Each row of a before or after table is a point. The points were changed in one or more steps. Then noise was added and the rows were shuffled. The steps act on how far a point lies along the listed directions, d1 being the first. Write out the steps. A step turns or swaps two directions, mirrors them in a line or flattens them onto one, adds a multiple of one to another, or multiplies one. Angles are multiples of 10 degrees, from the lower direction toward the higher: turns from -170 to 170, lines from 10 to 170 but not 90. Use the fewest steps. Two steps may share a direction if one is a turn and the other turns, adds or multiplies; they go together, in the order done. Otherwise the lowest direction goes first.

Directions:
(1): [-20 -58]
(2): [-58  20]
Before (9 x 2):
[[-43 -14]
 [ 54 -10]
 [-36  17]
 [ 24 -26]
 [ 15 -17]
 [ 28  -1]
 [-26  11]
 [ 42 -24]
 [ 14 -60]]
After (9 x 2):
[[-24 -42]
 [-16 -13]
 [ 16  36]
 [ -2 -27]
 [ -9 -53]
 [-15  44]
 [-60 -15]
 [ 12  26]
 [-27 -24]]
Steps: turn d1 and d2 by 90 degrees

Directions:
(1): [ -6 -24 -29  -9 -49 -39]
(2): [ 32  19 -47  23  29 -23]
(3): [-19  57   3  28 -34   2]
(4): [-16  34  -9 -60  15 -15]
(5): [-52 -13 -41   9  13  27]
Before:
[[ 13 -25  -6   5 -45 -12]
 [ 44  28  -8   5  13  -1]
 [-20 -11   0 -60 -14  10]
 [ 10  17  23  19   3  -9]
 [ -5  39   6  15  -8   8]
 [ 19  46  25  14   2  13]
 [ -4 -30 -12 -38 -16 -28]
 [ 11  21 -15  12  18 -12]
 [-27  41  -6 -14  12  17]
 [-11 -23   4 -16 -39 -18]
 [ 21  18   8  13  12  -5]
 [ -4  56  14   8 -35 -16]]
After, 12 rows:
[[ -9 -25   3 -25  39  27]
 [  5 -26  25   1   6  24]
 [  7   7  28  -4  -6  -1]
 [ 15 -18 -33   6 -18 -33]
 [-17   4  29 -11  -5   9]
 [ 21 -14 -17  14 -45 -23]
 [ 21 -59  30 -14  -8 -10]
 [ 13  -9  30   8   0  -8]
 [ -2  10 -35 -21 -14 -44]
 [ 22 -13  41   0   7  21]
 [  9   9  37 -25 -24  18]
 [ 20  -5 -50 -29  23 -12]]
Steps: add -0.3 times d5 to d1; turn d2 and d3 by 150 degrees; turn d3 and d4 by 40 degrees

Directions:
(1): [ -2 -38 -35   0 -22 -33 -11 -56 -17 -27 -45]
(2): [-25  -1 -55  14  36  11   7  57  -4 -19 -41]
(3): [ 25 -30  23 -60  44  16  41  -9  13  -7 -27]
Before (13 x 11):
[[ -7   9  -6  10   1  -6   4   6   3   4  -1]
 [  3 -18   3  -1  -6 -10  -3 -18  -3  -5 -12]
 [ 20 -18  20 -25  22  -1  22 -20  12 -11 -16]
 [  1   4   3   2  -3  -4  -5   2  -5  -1   1]
 [  0  -8  -5  -1 -12 -14 -10 -29  -6   3  -9]
 [ -5  10  -2  11  -6  -3  -4  13   2   8   8]
 [ -3  -5 -15  11 -16 -16 -12 -17  -7  -1 -14]
 [-12   7   3  13 -15  -1  -5   3   2  -6  15]
 [  2 -12  -5  -5 -15  -6   7 -30   1  -3  -5]
 [ -2  15   7  10  15  13   0  26   5  13  40]
 [ -3  -7   8  -3   0   2   5  -3   6   6  -2]
 [-12  -5 -16  12 -17 -15  -9  -9  -9  -7  -9]
 [  2  20  18  11 -12  10  -4  25  11  19  29]]
After, 13 rows:
[[ 13 -30  12 -24  11  -4  14 -22   3  -7 -23]
 [ 12 -23   7 -29   9  -7   9 -33   0   1 -22]
 [ -3  -7   7  -3  -1   1   4  -3   5   6  -2]
 [-21  37 -11  55 -18   1 -31  33  -6  19  60]
 [  9 -20  -3 -18   6  -8   8 -22  -1  -4 -28]
 [-15  10   1  19 -19  -2  -9   5   1  -6  18]
 [ -9  11  -7  13  -1  -6   1   6   3   4   1]
 [ 25 -23  24 -36  29   1  30 -21  14 -13 -20]
 [-10  16  -6  23 -15  -5 -12  14   0   9  13]
 [-15  41   2  51 -42  -2 -32  31   0  24  47]
 [  1   4   2   2  -3  -4  -6   2  -5  -2   1]
 [ -1 -18  -6 -13   1  -9   9 -13  -3 -10 -20]
 [ 13 -25   6 -32   5   1  24 -33   7  -5 -17]]
Steps: add 1.5 times d1 to d3

Directions:
(1): [ 24  60   5  16 -35 -12  27  20  -5   1  37 -48  18  34   0  14 -30  -4]
(2): [  1  24 -49 -12  51 -18 -28  19   5  21  32 -17  28 -35  20  29  22  22]
Before:
[[  7  24  -3  -4 -15 -10  -2   7   0 -13   7  -7  -6   2   3  -1  -6  -3]
 [  7  -5  11  11 -17   7   3  -3  -1  -4  -9  -8 -13  21 -21  -8 -24 -13]
 [  7   2  20  11 -28   3  18 -13  -5  -4   0 -14  -2  19 -12 -14 -20  -5]
 [-13 -37  14  -4 -12  11  -3 -10  -2  -9 -30  34 -21   2 -13 -19   2  -7]
 [  5  25  13  -3 -16   4  21   6 -17   2  -7  -5   6  13  -3  -6 -21 -15]
 [-11 -13   5  -1   1  15  -4  -8   8  -4 -16  12  -3   1 -10  -5   5   8]
 [  8   8  20   6 -11  -1   6  -8   1 -10  -4  -2  -7  14   0  -3 -14 -13]
 [  0  -4  25  -1 -20  12  23  -4   6  -9  -1   2  -8  10  -4   4 -10 -13]
 [-11 -24 -31 -14  40   3 -26  -5   7  19 -15  14   3 -34   7   2  23  12]
 [  9  17  16   6 -25   0   5   1   8  -4   1 -13  -8  13  -2  -5  -8  -3]
 [-20 -33 -24 -19  55  -8 -31  -6   1  11 -20  37 -11 -49  11   2  30  13]
 [  2  10  -5  -8   6 -10  -1   9  -5   3   9  -6   2   3  13   5  -6   4]]
After:
[[ -2 -12  16  -2 -14   6  -5  -9   9  -6 -18  11 -18   1  -4 -13   4  -1]
 [ -1 -21  21   7 -19   8  10 -21  -2  -5 -15   6 -11   8 -13 -21 -10  -5]
 [ -3  -4  -2 -10  -2  -5 -10  -4   2 -16 -10  17 -16 -11   2  -8   5  -4]
 [ -2 -10  26  -3 -16  14  23  -6   6 -10  -5   6 -11   8  -5   4  -7 -14]
 [  1  18   5   5 -12   8   6   2   6  -1   4 -14   7  13  -8   4 -10   7]
 [ 15  60 -29   0  17 -31   1  29  -4  17  41 -38  22  -9  16  30  -9  15]
 [ 12  36 -33  -1  15 -11  -6  15   4  24  26 -32  25  -8  10  19  -1  11]
 [ -7  -7  16  -9  -2  11   8  -6 -15  -1 -30  20  -8  -1  -3 -17  -8 -15]
 [ -4  -9  -4 -11  14  -6  -7   2  -4   0  -4   9  -6  -5  13  -1   1   5]
 [  4 -15  11   9 -13   9   0  -6   1  -3 -15  -1 -18  17 -22 -12 -20 -12]
 [  2  -5  22   3  -7   2   0 -12   2 -12 -12   8 -11   8  -1  -7  -8 -12]
 [ 11  28  12  10 -38  -4  19  13  -8  -4  14 -18   3  29 -10   0 -26  -7]]
Steps: mirror d1 and d2 in the line at 100 degrees

Directions:
(1): [ 26  15   2  15  13  -7  -5 -18   7 -18 -16 -30  29  10   8  48  18   0
  21 -23  10   0  12  15 -12  -5 -22   5 -15 -21  19   6  -4 -12 -12  19
 -18  60  -5  -9  11   7  -2  10 -10 -10 -13 -11]
(2): [ 15 -25  -2  12 -11  18  14   6 -19 -19   7  -7  17  39 -25 -19   8 -25
  -3 -22 -33  18  18  -3  16   5 -20  20  32  12  -5  25  30 -40  15  12
   7  -4   7   8   2  18  20  -6 -16 -11  -3  11]
(3): [-12 -25  -8  -8 -14  -9   5  15 -13  42 -10  -1  47 -24   2  10 -18   0
  10 -11   6  12 -12   3 -11  31 -30  20 -11 -26  -2   2   7  -5  37 -20
 -15 -18 -36  -1  25  -4 -16 -20  -6   2   4  -2]
(4): [ 13  20 -18  -9  12 -17   2  -3 -23 -23   4 -25  13  -1  -3   3  11  18
 -11  21   7 -17  -6 -58  35   0   4   8  19 -13 -22 -30 -21 -12  17   4
 -28  -6  -3  -2  -3   6 -22  -2 -22 -25  25  14]
Before:
[[-24  -4   8  -1  -8   9 -10   3  38  14   6  40 -56  -9   5 -16  -8   3
    0  11   6  10   4  55 -33 -19  26 -35 -11  28  18  15   6  40 -48  -9
   32 -12  19  -8  -9 -10  20   1  39  27 -21 -13]
 [  0  12  -9   3   4   3 -13   1  13   2  -5  10 -13   2  16   9  10  -4
    3   2  15   1  -2  14 -10 -14   8  -9  -4  10  14   9 -13  12 -25  11
    6  16   9   0  -4  -5   3   9  15  18 -15  -2]
 [-22   5  -1  -8   1   0 -19  -4  20  26 -10  23 -17 -36  24   0 -18  19
    3  20  27   1 -15  14  -9  -3  27 -21 -34  -1   4 -13  -6  34 -20  -6
   11  -8 -10   3  -4 -12 -16  11  15   8  11  -8]
 [  5  13  -4  13  22  -3 -20 -11   9 -19 -12  -1   2   8   4  23  15   7
   -8   5   6 -10   8   3   4 -11  -1  -3 -13   0  10  -5 -13 -11 -15  14
    5  39   5  -9   7   7  -4  10   4  -5  -4  -8]
 [ 17   4   6  11  13   5  13  -1  -2 -20   5 -22   8  18  -8  15   9   0
   13   7   9   4  12  -9  12  -7 -12  12   5  -7   1   6   1  -7   6  10
   -1  20   8  -4  -1  20   1   7 -17 -17   7   4]
 [  5 -12 -13  -1   3 -13   2   5 -38  15  -2 -25  56  -5  17  11  -2   8
    8 -16   4   9   3  -8   0  25 -33  26 -10 -30   3   3  -7 -24  33  -7
  -17   3 -33   1  25  10  -7 -22 -16 -15   0   3]
 [-17 -19  11  -4  -5  -2  -4   7   8  49 -14  22  27 -27   2  22 -16  10
   20 -24  16  13 -11  44 -27  29 -14  12 -25 -17  16  17   8   8  19 -11
   -1   1 -24  -3  28 -12  -3 -14   3  13 -17 -14]
 [ -5 -33 -17 -12 -14   0  12  15 -18  15   7  15   9  -5  -4 -32 -20   2
  -10  11  -7   5  -7 -18   8  20 -11   1  23 -11 -10  -3  19  -2  32 -14
   -9 -41 -21   6  13   5   7 -20  -9  -4  25   6]
 [-13  14   2 -13   5 -12 -10  -1  18  36 -16   9 -11 -43  25  22 -20  29
    8  13  43 -12 -13  12 -31  14   1 -17 -43 -17  17 -15 -21  35 -10 -17
    0   6 -16 -16  -6  -1 -21  12  11  10 -10 -12]
 [ 10   4   1   9   0   4  -2 -19   0 -28   5 -10  -1  14   9   1   4  -7
    9  -6 -11   7  10  17   6 -16  -4   3   6  11  -5   8   7 -18 -13   8
    7  23   9  -1   0  11   2   5   1   4  -2   2]]
After:
[[ 12   0   5   9   8  10  14   3  -5 -20  12 -13  -4  24 -13  -5   7  -2
    6  13  -1   4  13 -14  18  -9  -5  11  15   4  -5   9   4  -9   7   8
    7   2  15  -1  -8  20   7   7 -15 -15  10   8]
 [-29 -20  -5 -10 -15   6 -10  10   3  43  -6  28   0 -35  12 -19 -28   9
    1  15  14  12 -18   9  -4  12  13  -7 -21  -1  -5  -3   9  20   5 -15
   13 -36 -21   9   5 -10 -14  -2  10   9  16   0]
 [ 17  18 -10  -3  16 -17 -11 -15  14 -10 -10 -11   0 -15  26  30   1  23
   10  11  28 -16  -2  -1 -13  -3   0 -24 -15 -30  16 -19 -15  23 -14   8
  -26  33 -10  -7   9  -1  -5   9  -2  -6  13 -14]
 [-28 -11   0 -19 -11   4   0  19   4  39   3  36 -37 -30   5 -34 -32  15
  -16  26  15  -5 -15  -3 -10  18  16 -14 -11  12  -2  -8  -2  26   4 -27
   23 -51  -5  -3 -18   2  -6   2  13  13   2   6]
 [ -9 -18 -14  -2 -13  11  -2  18  -6  20   2  20   5   4   2 -16  -3 -16
   -3  -5  -3  16  -5   9  -1   5  -7   7  14  13   4  18   6  -4   3  -2
    9 -19  -1   6   3  -2   6  -8   9  17  -9   7]
 [-27 -45  -1  -2 -29   6   3  22  13  55  -5  31  17 -18  -3  -4 -22  -8
   15 -18   1  32   0  60 -41  21 -26   1 -16  -3  16  31  28  12   4 -26
   12 -25 -23  -7  27  -6   8 -27  21  22 -20 -13]
 [ -9 -18  -8   6   3  12  -8   9 -11  -6   3  19  -2  15 -16 -23   1  -9
  -24   7 -21   3   4 -12  19   1  -1  10  14  17  -8   3   9 -26  11   3
   21 -15   6   2   6  12   6  -5   2  -5   4   7]
 [  6  -8  -1   9  -7   7   4 -11  -7 -20   8  -6   6  14   3  -8  -1 -11
    7  -9 -17  13  10  15   9  -9 -11  11  12  11  -9  15  13 -26   0   2
   10   9   3   1   5  12   4   0  -3   3   2   7]
 [  6  36  -1   0  26  -7 -14 -17 -10 -36  15  -9 -39  10  25 -11  17  21
  -14  24   9 -20   8 -16  13 -25  35 -19  -4  10   2 -14 -33  10 -31  13
   12  13  23   3 -21   4   8  10   6  -9   0   3]
 [-20  14  19  -5   9   8 -13  -5  27   9   4  40 -52 -14   4  -6  -3  18
   -2   8  16  -9  -7  36 -13  -7  39 -23 -15  22  10   3  -9  32 -28   2
   24  -4  20   1 -10 -16  12   9  19  17 -15  -9]]
Steps: turn d1 and d2 by -120 degrees; turn d2 and d3 by 130 degrees

Directions:
(1): [ -1  37  10  -4  -1 -24 -24  15 -21  10 -13 -35 -57  11  17  17  14   8
 -27   0  -2   2  -1 -12 -31 -12  17 -17 -22  12   3  -7 -26  -2  -9  34
  19  -1  -7  24 -29 -31  17  30 -28 -30   2 -14   7  41  31 -37 -21 -21
 -29 -27 -34  -7 -19 -11 -29 -12 -14  12]
(2): [ 31 -14  13  46   4 -30  18 -14  -2   3  35  11 -13 -32 -29  24 -20  -6
  -4  24  16   5 -23 -11   4  14  36   3  -9   2 -18  33 -20  31  34 -27
   1  -3  20  16  -7 -15  -6 -10 -20  33 -41  22  19 -50  -6 -15  -5 -20
   0 -43 -16  11   1 -19 -29 -12   9  25]
(3): [ 21  44  -7 -20   2   3  15 -28   4  -8 -21  -5 -11  23 -26 -15  28  14
 -16  13  15 -23  25  18   8  49  31  10  29  18  -4   2 -36 -19  18 -28
 -48   5 -30  24  30 -47  11  -6   2 -30 -23  -4  -4  -4 -11  12 -13  -4
   2  -5  19 -32  22  30  14 -26  15 -11]
(4): [ -4   5  25   6  19   9  -1  11  19  -5  18 -35  31 -14 -15  -9   3  22
  -8 -50 -12  16   7  32 -15  14  11  53 -10  16  -1 -37  -2  44 -10  -5
   9 -12 -12  60 -14  22 -33   1  -5   4   7 -16  -6 -17 -13 -20  29  17
 -15  -8   9 -53  -9   7   8   2 -30  28]
Before:
[[ -3 -13   4  -2   3   4   0   3  12   0   2  -8  16  -3  -2  -2  -1   0
   -4 -28  -2  -2   3   2  -5  -5  -4  15   2   5   4   3   6   2  -3   2
    7  -3  -1   0  -3  18 -16   7   3  -8   5  -1   0   2  -6  -1  12  -4
   -4  -2   3 -11  -7  -6   6   9 -12  -6]
 [ -5 -14  12  16  13  -3   3  12   3   0  28  -9  19 -25  -8   5  -9   8
    2 -20  -9  26 -12  14  -8  -5   7  22 -14   4  -5  -9  10  31   0   1
   17   0   5  28 -21  14 -27   2  -6  18   0   2   4 -26  -6 -16  17   9
   -9  -9  -2 -14  -6  -7  -8   6 -11  22]
 [ -4 -16   3  14  -6 -14  -4  13  -1   5   9  -3  -4  -6  22   8 -12 -16
    3   5 -13  12 -23 -12  -5 -25  -9 -13 -16  -5   1   1  12  23  -6  24
   27   5  18 -16 -12  12   0   1 -12  13  11   2   8  10  10  -6  -5  -5
    0  -5 -14  14 -21 -23 -19   5 -11   8]
 [-21  -2  -9 -17 -10   9 -20  19  -5   3 -14  -9  -8  12  21  -6   3  -2
    1 -16 -20  14   6  -8  -8 -24 -26  -3  -9  -2   7 -22  18   1 -22  29
   21   0   2  -8 -11  16  -6   9   6 -12  33  -8 -13  32  11   1   2   5
  -13   8  -5   4 -14   8   9  11 -16  -5]
 [  4  -5  19  23  16 -10  -4  13  15   7  29 -27  19 -20 -22  -5  -2  16
  -11 -36  -9  18  -5  20 -10  16  22  42  -5  13  -1 -20   1  52   0  -6
   17 -15   4  60 -19   8 -30   8 -13  12  -7 -10   5 -26   0 -25  23  14
  -20 -21 -10 -33  -6  -9 -16   0 -27  30]
 [-16  -3  -5  -1  -2  17  -4   2   0   3  -2  -1   6  19  14 -10   4  -2
    0  -7  -9  -2   6  -2   8  -5 -19  -6   8  -7   4  -6  11 -19 -11  12
   -3   3 -12 -15   7  17   1   1   4  -7  22  -8  -8  22   1  10   3   7
   -2  23   2  -1  -7  18  11   5  -4 -14]
 [  1   1  -8 -10  -8  -3  -9   8 -18   8 -11   4 -22   5  21   4  -9  -2
    0  12   2   6 -11 -18   0 -22 -12 -35  -9 -10   7   9  -1 -18  -1  18
    2  -6   4 -17  -8   4   9  11  -3 -16   3   4  11  12   5  -2 -14  -5
    0   5 -14  14   0 -10  -8  10   0  -7]
 [  3  13  -1 -14   1  19   5  -4   7   0 -12   0  -1  16 -10 -11  19   7
   -3  -7   9 -10   7  14   1  15   2  11  11   4   4 -13  -7 -12   0 -12
  -12  -1  -9  11  10 -17  -2 -11   9 -13   6  -2  -7   0 -15   3  -2   2
   -4  -4  10 -17  11  10  15 -10  -3  -5]
 [ 17   9   9  14  12  -9  12 -16 -10  -6  11   3 -13 -10 -14   5   5   6
  -13  21  18  -2  -3   0  -5  16  31  -4   9  10  -4  14 -18   7  13 -17
   -5  -6  -5  18   5 -20  -4   2 -11   8 -24   5  15 -13   1  -7  -9  -4
   -6 -17  -5  -4   5   5 -17 -12   9   6]
 [  2 -15  17  21   2 -10  -4  12   1   3  20  -9  -1 -18  -2   9  -8   6
   -2  -8  -5  15 -13   0 -15   2  11  12 -15   6  -3   5   2  17   5   5
    8  -7  14  21 -17   7 -14  -1 -13  17  -8   4   7 -18  -4 -18   7  -4
   -2 -18  -5 -17 -18 -14 -12   0  -5  23]
 [-10 -10  -2  -4  -3   3  -8   8  -6   0   0  10  -1  -4  17   1 -12  -2
    6  -4   0   4 -10  -7  -1 -11 -17  -9  -7  -9   7  -1  11  -6 -17  16
   11   0   5 -15  -4   9   9   4   5   5  10  -8   5  11   7   8   0  -2
   -4  14  -3   9  -6  -6   1  10   7  -2]
 [ -4  14 -11 -24   5   4 -14   8  -6   7 -26  -5 -19  18  12  -5   6   3
   -1   2  -6  -4  15 -10  -2  -6 -14 -21  -5   9  12  -5   4 -24 -10  25
    0   1  -2 -14   0  -1  19   8   4 -25  15 -11  -4  40  12   8 -12  -4
    9  20  -1   7   0   2   9  -2 -12  -9]]
After, 12 rows:
[[-13 -19  -1  -2  -1   7  -7   9   0  -3   5  10  14 -11  17  -1 -18  -1
   11 -11  -4   7 -13  -2   1 -13 -22  -1 -10 -11   7  -5  20   1 -20  12
   17  -1   8 -14  -3  23   0   1   9  13  12  -9   3   3   1   9   9   4
   -2  17   0   7  -7  -5   5  13   3   4]
 [-14 -13  -3 -14  12  19  -7  14  12   3  -8  -3  25   1   6 -14  -6   5
   13 -24 -14  10  13   4   2  -9 -27   9  -8   4  14 -19  26   6 -17  16
   10  -6   6  -5  -2  37  -7  -4  16   0  25 -10 -10  15  -4  12  14  14
   14  30  13  -5  -2   0  22  12 -23  -1]
 [ -1 -19  -1  -3   5  14   2   8   4   0   7   5  27 -11   6 -10 -17   4
   11 -17  -5  17 -10   6   9 -12 -17   4  -4  -9   7  -6  14   8  -3  -1
   -1 -12   3   0  -2  37 -19  -5  11   4   7   2   5 -21 -19   7  15  15
    7  17   9  -9   5  -1  12  19 -10   2]
 [  2  13  -2 -13  -1  11   1   1   1   4 -14   0 -14  17  -2  -7  17   4
   -4   0  10 -11   1   6  -2   6   0  -1   5   0   5  -9  -7 -17  -2  -2
   -5   0  -5   3   5 -20   5  -6   5 -16   8   1  -4  10  -7  -2  -8  -4
   -6  -6   2  -6   6   3   7  -9  -1  -6]
 [ -4  -7   1  -5  -2  -5  -6   5   0   4  -5  -7  -8   3   7   7   0  -4
   -8 -17   1  -5  -1 -11 -11 -17  -6  -4  -1   3   5  11   1  -8  -3  14
   12   0   0 -12 -10   6  -3  15  -3 -16   6   0   3  19   7  -6   1 -14
   -8  -7  -8   2 -11 -13  -5   7  -7  -8]
 [ 23  20   8  10  15  -2  19 -24  -4  -9   8   1  -6  -6 -24  -4  10  12
  -14  19  21  -6   5  12   0  32  39   7  18  16  -6  14 -26   5  20 -30
  -20  -7 -13  29  16 -29  -5  -2  -8   4 -31   3  13 -19  -6  -1  -9  -3
   -4 -17   4 -18  14  15 -10 -17  11   4]
 [ -3 -21   6  15  -1  -5   3  10   9  -1  15  -3  17 -10  11  -1 -12  -9
    6  -8 -15  14 -19   0   1 -17  -8   5 -12  -3   0  -5  14  33  -7  13
   22   2  15  -5  -6  23 -11  -7  -6  20  10  -2   6  -5  -1  -1   6   4
    3   0  -3   0 -17 -17 -10   6 -14  12]
 [-28 -22  -5  -9  -8  12 -22  29  -2   4  -2  -7   8   0  24  -4  -9  -4
   11 -28 -27  23  -2  -7  -8 -37 -38   2 -18  -6   8 -27  33  15 -28  35
   36  -3  10 -11 -18  38 -17   7  10   5  41  -6 -13  24   8  -1  15  12
  -12  14  -5   6 -20  -1  10  21 -23   0]
 [  0  11   3   9   2 -18  -6   9 -18   7   8  -8 -29  -9   3  16  -1   2
  -11   9  -2  14 -13  -5 -16 -10  14 -12 -16   5  -3   6  -9   2   2  18
   13   8   2  13 -25 -23   2  18 -18  -5  -7   2  10   5  17 -22 -12 -11
  -17 -21 -22   6  -5 -12 -25  -6  -1  11]
 [ 12  29   8  10   1 -32 -17   8 -15  15   3 -27 -45   2  -4  10  10   8
  -29   3   1   4  -4  -5 -22   8  35  -5  -8  12   1   1 -25  15   7  15
   13  -7   2  40 -23 -38   8  28 -29 -21 -17 -10  15  15  28 -33 -17 -12
  -29 -37 -36  -6 -10 -15 -39 -17 -11  16]
 [  7   1  14  16  -1 -15  -4   6  -6   3   9 -12 -20  -7   0   9  -1   6
  -10   3  -2   7  -8  -5 -19   7  20   3 -10  10  -5  11  -9   3  10   6
   -2  -3   8  20 -13 -13  -2   5 -16   3 -14   6   8  -8   2 -18  -3 -11
   -3 -23 -10 -15 -14  -9 -14  -8   0  18]
 [-21 -15  -2   6  -4  15  -7   9  -1   4   4   0   9  13  22  -6  -4  -7
    5 -11 -14   6  -1  -6   6 -19 -27 -10   0 -13   4  -5  22 -15 -16  20
    9   2  -3 -22   1  29   0   2   3   1  28  -7  -6  22   4   7   6   9
   -1  25  -3   8 -13   9   8  12  -7 -10]]
Steps: swap d1 and d4; add 0.7 times d2 to d3
